Each row of a before or after table is a point. The points were changed in one or more steps. Then noise was added and the rows were shuffled. The steps act on how far a point lies along the listed directions, d1 being the first. What was done? A step turns or swaps two directions, mirrors them in a line or flattens them onto one, adds a multiple of one to another, or multiplies one. Angles are multiples of 10 degrees, from the lower direction toward the higher: turns from -170 to 170, lines from 10 to 170 but not 90. Use the fewest steps. Two steps may share a direction if one is a turn and the other turns, adds or multiplies; they go together, in the order done. Otherwise the lowest direction goes first.

Directions:
(1): 6.2, -1.8, 0.6
(2): 1.8, 6.2, 0.7
(3): 0.7, 0.5, -6.5
Before (12 x 3)
3.9, 0.3, 5.7
1.9, -4.5, 5.4
-2.5, -11.5, -6.7
3.1, -0.8, -2.3
3.2, 0.8, 3.3
3.2, 1.3, -0.9
-5.5, -3.3, 2.8
4.0, -0.5, 2.0
-2.5, 1.0, 3.9
2.8, 1.4, 4.3
-2.7, -0.6, -3.6
2.8, -3.0, 4.5
After (12 x 3)
5.0, 3.4, 3.6
-4.6, -0.2, 5.3
4.2, 0.4, 1.4
3.8, 2.4, 1.6
3.3, -0.5, 6.7
3.7, 3.5, 2.0
3.0, 0.3, -2.1
-1.7, 3.6, 2.8
2.6, -2.3, -1.7
3.6, 0.0, 4.7
-3.6, -12.7, 2.3
-3.4, -2.4, -2.0
Steps: turn d2 and d3 by 40 degrees

Directions:
(1): -0.8, 3.7, 5.4, -3.7, 3.2, -4.2
(2): 2.4, -0.4, -5.5, -5.9, -1.2, -3.6
(3): 6.0, -2.9, 4.2, -3.1, -1.4, 3.4
Before (13 x 6)
4.5, -1.1, 6.4, -8.3, 1.5, -1.2
0.5, -2.3, 0.8, -1.5, 0.8, -0.5
-2.3, 1.0, -3.3, 0.6, 2.0, -2.9
6.8, -3.4, -7.0, -6.5, -1.0, -2.0
-2.4, -1.0, -2.9, 3.5, 1.3, -0.7
-1.7, -1.0, 4.5, 1.0, 0.5, 2.5
-2.3, 3.8, -5.6, -3.4, 2.8, -7.5
2.8, 3.1, 4.6, -11.5, 1.2, -3.7
-2.6, 3.7, 6.6, 2.3, 3.6, -2.3
-2.3, 2.5, -8.4, 1.5, -1.4, -4.9
-1.7, 4.1, 1.9, 3.9, 4.6, -1.4
3.9, -7.3, 2.4, -1.8, -3.8, 3.0
-1.9, -1.0, -0.8, 6.1, 0.6, 1.1
After (13 x 6)
-4.9, 0.0, -1.0, 2.6, 0.9, 0.2
0.9, -0.8, 4.2, 0.2, 2.0, 0.6
-1.0, 1.0, 5.0, 2.8, 2.8, -0.8
6.5, -1.0, -3.8, -8.8, 1.2, -4.6
-0.5, -2.3, -1.5, -0.8, 0.7, -1.0
-1.4, -1.9, -2.0, 8.2, -1.3, 3.5
1.2, 0.0, 1.1, 6.3, 1.8, 4.2
3.2, -2.4, 3.5, -0.2, 0.6, 2.5
-4.5, -0.3, -2.5, -2.9, 0.3, -7.8
-1.5, -3.3, -10.8, -1.0, -2.1, -1.0
1.8, -3.6, -10.9, -2.5, -5.7, 2.9
7.2, -0.4, 6.9, -2.6, -1.5, 2.1
8.2, -4.9, 1.7, -2.1, -2.2, 5.2
Steps: multiply d1 by -1; mirror d2 and d3 in the line at 20 degrees

Directions:
(1): 5.8, -1.5, -3.6, 1.8, 4.0, 6.1, 1.2, 2.8
(2): 4.2, -3.4, 0.6, -1.7, -6.7, 0.1, -5.2, 3.1
(3): -0.8, -4.7, 6.5, 2.6, 0.5, -0.6, 4.4, 4.6
(4): -2.5, 3.2, -2.1, 1.9, -6.9, 4.2, 4.7, 1.4
Before (10 x 8)
-2.1, -3.5, 5.0, 2.6, 1.5, -1.1, 1.9, 1.9
1.5, 0.9, -2.2, -3.5, -2.8, -3.5, -6.4, -0.5
-2.0, 0.5, 0.8, -0.1, 0.8, -1.4, 3.5, 0.2
3.1, 0.3, -5.1, -1.3, 9.1, 4.4, -0.9, -1.4
-0.5, -2.4, 4.6, -2.1, -1.4, -2.8, -2.0, -0.4
3.0, 3.0, -3.5, -1.3, -3.2, 1.3, -1.8, 0.6
0.4, -4.8, 5.9, 2.1, 1.8, -1.5, 1.3, 2.0
3.6, 3.9, -8.1, 0.9, 2.5, 6.4, -0.2, -0.4
-1.0, 0.5, 2.5, 2.1, 0.7, 1.9, 1.2, 2.7
-2.4, -1.8, 1.9, -1.2, 2.1, -2.6, -3.8, -2.2
After (10 x 8)
-3.9, -1.4, 3.0, -1.9, 0.7, -4.7, -4.5, -3.7
-1.6, -1.1, 2.3, -0.5, -1.6, -2.2, 2.4, 1.5
9.6, -1.2, -9.6, -1.5, 9.2, 9.7, -3.3, 0.9
0.1, -1.0, 3.1, 2.5, 0.6, 2.3, 1.7, 4.4
-0.5, -6.8, 8.7, 3.1, 2.3, -1.3, 3.8, 3.9
-2.7, -5.6, 8.3, 3.4, 0.6, -2.4, 3.1, 3.5
9.5, 4.6, -13.4, 1.0, 4.4, 11.9, -2.1, 0.6
2.5, 4.8, -6.0, -1.1, -1.0, 2.8, -1.1, -0.7
-2.0, 4.4, -3.5, -4.0, -0.5, -5.0, -5.1, -4.5
-3.6, -1.5, 7.0, -2.5, -1.2, -5.4, -0.2, -1.6
Steps: multiply d1 by 2; multiply d2 by 0; multiply d3 by 1.6
